Each row of a before or after table is a point. One or more steps were done to the points. Then noise was added and the rows were shuffled. The steps act on columns, c1 being the first. What was done? A step turns or swaps two columns, mirrors them in a line or flattens them onto one, adds a multiple of one to another, or multiplies or shifts one. Angles are multiples of 10 degrees, from the lower column toward the higher: turns from -170 to 170, lines from 10 to 170 but not 90. Use the fewest steps. Two steps may share a column if one is a turn and the other turns, adds or multiplies; they go together, in the order done. Otherwise the lowest column goes first.

Before (8 x 2)
[[ 25 -17]
 [ 13   0]
 [ 12  26]
 [-18 -34]
 [  7  23]
 [ 26 -23]
 [-19 -21]
 [-35 -24]]
After (8 x 2)
[[ 62 -43]
 [ 33   0]
 [-43 -84]
 [ 18  57]
 [-47 -52]
 [ 67 -58]
 [ 31  65]
 [-89 -61]]
Steps: multiply c1 by 2.5; multiply c2 by 2.5

Before (11 x 6)
[[-24 -69 -42 -14 -37  14]
 [ 44 -31 -61  -8   7   3]
 [ -6  23  83 -29   0 -50]
 [ 41  45  20 -64 -39 -17]
 [ 19 -49 -49  -9  -5  77]
 [ 32   7  27 -19 -31 -40]
 [  7  24  53 -43 -12 -27]
 [-85  37  80 -32  40 -47]
 [-66  61  -3  78 -93 -38]
 [  3  35  -9  58 -81  -5]
 [ 27   3  53 -16 -17 -11]]
After (11 x 6)
[[ 48  -1  26 -18 -32 -40]
 [ 24   0  53 -43  -9 -27]
 [ 13  -2  84 -28  -1 -52]
 [ 25   7  -4  53 -81  -7]
 [ 49   5  54 -13 -17 -10]
 [ 65   4 -61 -11   7   3]
 [ 45   1 -53 -10  -5  76]
 [-64   1  79 -33  44 -48]
 [ 64  -2  19 -67 -37 -18]
 [-46  -1   0  79 -93 -38]
 [ -3  -1 -42 -13 -41  12]]
Steps: shift c1 by 20; multiply c2 by 0

Before (9 x 11)
[[ 25  44 -10  52 -12  26  18  20 -46 -37 -10]
 [ 95  50  26 -52 -32   4  30 -37 -43 -10   4]
 [  2  13 -31  36 -24 -44   3 -76 -37  18 -12]
 [ -6   5 -38  22 -20 -18 -33 -10   7  39 -34]
 [ 23  50 -52   1 -25  11  -2  16  -2  40  28]
 [ 27  19 -12  21 -65  61  14  15  36 -53 -10]
 [-35   4 -45   7 -26 -44  12  15 -42 -25 -18]
 [ 10  55   0 -31 -37  48  39  11 -21 -19 -10]
 [-55  32   9  20 -40 -35  19  13  13 -35  -6]]
After (9 x 11)
[[-57  53 -82 -11 -32   1 -31 -28 -44  14 -22]
 [-24  25  21   3 -29 -40  -4 -75 -37 -17   7]
 [-53  46  25  12 -23  12  -4  24  -1 -38  23]
 [-26  37  -8   9 -11  28 -11  27 -45  37  14]
 [-29  15  -8   1 -65  64 -11  20  35  55   0]
 [ -6  57  -3 -11 -40  49 -37  17 -22  22 -21]
 [-19  11  33  -7 -18 -20  26 -10   9 -45 -15]
 [ 47  33  27   4 -41 -33 -15  19  12  37   2]
 [ -2   5  55  -6 -30 -42 -10  16 -41  26 -11]]
Steps: turn c1 and c3 by -140 degrees; turn c2 and c8 by 10 degrees; flatten c4 and c11 onto the line at 60 degrees; turn c7 and c10 by 170 degrees

Before (11 x 18)
[[ 10  -8  17  36 -19  -8  14   8 -11 -11  -6  13 -10 -25 -25 -15  10  -5]
 [  3  14   8   7   2 -24   4   6  -1  19   2 -15  -6 -22  -1 -17 -23  17]
 [-21 -14   5   8  -9  -5 -23  -5  -3   7  15 -15  -6  -5  -3 -11 -20  30]
 [ 17  14  19  35  -8  -4  -4  20 -16 -12   2   7  11  -4 -31 -18  -3  17]
 [ 14  -1  31  21   6   4   9   9 -22  -6   9   8   6  -9  -9   8  15 -10]
 [ 16  -5  -2  -5  16  29  28 -38  35   8  20  -2  21  13   1   8 -23  -5]
 [  3  -5 -14  -5  -9 -23 -13  -2   2  -7  17   0  16  -7  10 -14 -15   9]
 [ 10   9  14 -32  -1  39  27 -18  35   1   9  11  17  12  14  -9  -7 -16]
 [-11 -16 -13 -10   9  -9  -1   2   0  23  -6 -13   7   5 -14 -14 -12  12]
 [ 12   3   6 -28   3  20  22 -23  42   5  -1  27  19  11  14  25 -19   8]
 [-33  20 -24   7  -4 -19 -18  -8 -15   0 -11  -5  -2  -3  13 -13 -19   8]]
After (11 x 18)
[[ 29  23   6  10  -9 -24   5  -6 -16   8  14   3  -6  -4  -5 -16  -7  30]
 [ 96  -3 -25   7  -3 -18  18  -9  -5   0 -10  15  -5  -3  12 -18  -6   7]
 [  3  19 -13  -9  10  -1   8   3 -13  23  -8  -1  12   5 -11 -17  -6  11]
 [-32  -5  31  21   8  10  -5   8   8  -7   9  22   9 -10  -7  12   5 -11]
 [-10 -15  13 -32  -1  28 -39 -16  11   0   8 -36  10  12  18 -11  -5 -16]
 [-12   2 -15  -4  -8 -12  25  -2   1  -7  18  -3  13  -7  16 -17  -5  10]
 [-31   1  17  37 -18  14   9   8  12 -11  -6  10   0 -25 -27 -10  -4  -6]
 [-22  -8   5 -28   1  23 -20 -22  28   4  -3 -40  13  12  21  15   5   8]
 [ 12 -14  10   8   0   3  24   6 -15  18   2   0  -5 -22  -2 -22  -7  17]
 [-41  -5  -4  -4  17  27 -29 -38  -2   9  20 -35  18  13   8  -1   0  -5]
 [-18 -22  19  35  -6  -4   4  20   8 -12   2  15  20  -3 -25 -18  -7  18]]
Steps: turn c1 and c2 by -150 degrees; multiply c1 by 2.5; turn c6 and c7 by -90 degrees; turn c9 and c12 by -90 degrees; turn c13 and c15 by 20 degrees; flatten c16 and c17 onto the line at 20 degrees
